Each row is a point. The window is the flat piece filled in between its corners: a triangle in 3 columns, a solid with four corners in 4, and so on. A path goes straight from each point to the next, and from the last back to the first. After which points does the path pass through the window?
In the rows, zero is written as 128.

Window (4 x 4):
[[112 119 157 107]
 [131 193 116 172]
 [188 142 106 142]
 [111  94  93 126]]
Path:
(1): [148 125 122 160]
(2): [122 169 111 111]
(3): [105 137 109  88]
(4): [102 125 132 164]
(5): [147 102 131 145]
(6): [150 116 114 100]
(7): [123 154  73 104]
(8): [109  64 113 145]
(9): [136 133 147 143]
(10): [121 160 140 110]
(11): [152 141 111  84]
(12): [134 101 126 129]
(13): [159 163 109 176]
(14): [151 209  77 156]
(15): [147 174 117 129]
(16): [160 141 133 152]
Through the window after points: 1, 7

Window (8 x 8):
[[142 134 117 116 122  77 143 150]
 [114 143 114 175 133  93  87 128]
 [117 117 145 138 141 106 134 159]
 [154 161 135 151 106 149 104 106]
 [167  57 152 137 113  92 141 135]
 [142 165  85 133  62 150 184 142]
 [120 132 116 153 134 141  67  65]
 [156 130 161 169 127 128 198 106]]
Path:
(1): [169 150  78 141 107 165 171 124]
(2): [124 153 123 140  71 122 165 139]
(3): [117 118 149 156  79 113 123 107]
(4): [160 121 129 155 127 137 131 119]
(5): [163 113 104 125 125 131 151 143]
(6): [129 171 158 119  66 102 176 113]
(7): [120 121 163 148  80  79 143  91]
(8): [159 131  99 140 141 126 132 144]
Through the window after points: 1

Window (11 x 11):
[[ 87 143 137 157  78 192 142 159 121  90 133]
 [130 157 192  78 107  93  97 145 155 132 122]
 [126 151  86 151  93 134  87  56 180 149 110]
 [ 93 100  38  98 129 188 149 141 161 143 132]
 [129 115 171 106 160  97 159  70 124 132 104]
 [139 161  74 171 131 102 116 129 137 177 124]
 [ 60 101 137 118 157 144 135 156 117 142 126]
 [ 93 109  96 157 100  92 139 108 105 100  97]
 [165 115 140 185 162 103 124  60 215 146 181]
 [136  92 103 111 122 129  97 129  99 174 121]
 [133 143 127 141 139 118  86 101  97 124 181]]
Path:
(1): [ 96 118 125 137  82 134 153  82 116 155 160]
(2): [106 122 131 133 112 116 136  96 146 135 151]
(3): [122 115 130 136 141 151 103 118 145 125 116]
(4): [122 119 127 123 140 140 103 142 129 118 102]
(5): [ 83 127 112 104 104 122 139 120 113 156 129]
(6): [102 110 127 135  74 130 139  76 134 166 158]
(7): [123 121 108 123 144 137 107 118 145 121 110]
(8): [138 132 133 138 165 130  87 122 161 106 130]
Through the window after points: none

Window (14 x 14):
[[115 118 146 152 167 118 128 109 136 114  62 106  88 140]
 [171 126 141 148 124 119 136 122 116 152  90 121 135  68]
 [ 74  74 138 132 139  97 157  85  82 127 127 142  80 137]
 [157 158 175 135  35  74 163 102 122 120 119 110  91 160]
 [145 220 108  96 194  94 184 147  71 151 134 157 116  83]
 [114 106 171 126 116 118  93 101 100 131 156 110 136 136]
 [145 135 116 111  96 136 135 135  61 144  83 100  60 148]
 [128 214 141 205 136 113 134 113 153 145  66 162 115  91]
 [ 92 144 163 109 119 111 146 163  87 167 110 127 115 130]
 [ 58 125 112 131 117  92 119 102 131 119  87  86  88 118]
 [181 126 159  98  99  69 115 119  93  91 121 186 117 150]
 [139 135 140 106 125 155 146 100 121 108  73 162 121 104]
 [ 96  88 116 107  84 187 151 186 133  76 127 151 115 142]
 [100 113 118 139 123 134 151 131  81 149  88 110 141 156]]
Path:
(1): [101 116 162 136 103  97 126 137  88 100  71 117 109 124]
(2): [104 134 149 149 101 129 180 140  37 104  76 124  95 112]
(3): [140 139 114 103 124 112  98 112 165 168 123 129 118 135]
(4): [117 138 125 120 128 114 129 122 121 156 116 140 113 140]
(5): [107 135 136 127 106 108 144 122  84 120 104 111 111 118]
(6): [123 121 158 146 112 122 132 114  93 101  79 124 105 136]
(7): [106 110 111 105  96 108 117 107 181 172 123 122 106 113]
(8): [146 122 107  98 135 139 167 133 153 175 105 127  70 152]
(9): [109 131 137 135  95 130 131 139  66 103  98 122 116 130]
(10): [139 150 161 124 132 123 125 112  43 107 125 122 133  59]
(11): [111 132 133 119 136 104 134 124 138 154 132 132 111 170]
(12): [137 126 121 104 147  80 155 105 161 167 112 158  79 112]
(13): [115 140 170 153  99 133 118 119  65  74  94 119 123 128]
(14): [123 169 138 121 157 113 159 127  76 124 114 133 123  98]
(15): [142 155 120 106 128 103 146 143 115 152 127 149 103 126]
(16): [118 116 138 135 108 136 135 111 130 134 112 128 104 143]
Through the window after points: 8, 10, 14

Window (14 x 14):
[[133 131 183 166  92  78 129 160  98 132 185 131  95 109]
 [135 115 141  93  93 109 136 102  78 171 156 137 125  61]
 [143  90  66 211 151 162 127 162 154 125 184 181 106 115]
 [146 140 154 152  95  97 162 121 100 188 137 112 152 103]
 [112 144 137 176 118 184  71 107 167  96 147 135 105 118]
 [123 102 107 164 124 172 103 176 197 154 160 149  79 131]
 [140 157 131 160 162 165 128 155 157 124 148 155  86  89]
 [130 123 135 124 113  81 150 102  67 155 117 104  90 111]
 [142 107 139  88 148  89 152 102 113 174 153 163 151 140]
 [136 121  63 111 160 141 121 173 138 147 181 131 154 137]
 [132  77  85 114 154 151 128 207 132 139 124 183 176 145]
 [ 98 113 125 167 128 136 139 137 185  99 158 125 106  85]
 [ 96 108 124  64 144 171 182 115  73 175 152 138 164 146]
 [181  60 114  62 159 157 169 144  93 159 150 123 180 148]]
Path:
(1): [122  98 137 155 149 128 119 123 130 170 138 109 157 112]
(2): [142 110 107  75  92 136 175 159  95 119 180 175 103 143]
(3): [177 135 103 138 103 135 145 139 141 132 162 161 112 113]
(4): [110  86 119 154 164 149 124 169 130 144 154 147 131 124]
(5): [124 115 149 151 158 127 130 142 111 158 145 126 135  97]
(6): [153 120  95 107  71 121 156 138 122 156 142 157 136 132]
(7): [135 124 115 133 117 142 136 160 138 123 159 166 133 124]
(8): [121  54 114 150 180 128 105 164 105 173 128 128 145 126]
(9): [117 113 144 152 142 141 134 137 133 163 150 137 123 109]
(10): [173 120 115  99 109 133 136 125 110  99 138 163 123 123]
(11): [141 128 105 114 112 143 150 141 139 126 154 147 127 105]
(12): [113 111 145 158 185 140  87 146 104 176 154 137 121 120]
(13): [135  91 126 142 149 116 144 150 125 152 152 140 131  91]
(14): [127 144 107 127  92 140 161 135 126 134 176 141 106 160]
(15): [153 137 117 115  99 127 153 140 104 160 144 143 130 153]
(16): [106  80 137 132 168 122 138 135 122 160 142 137 160  83]
Through the window after points: 3, 5, 7, 11, 15
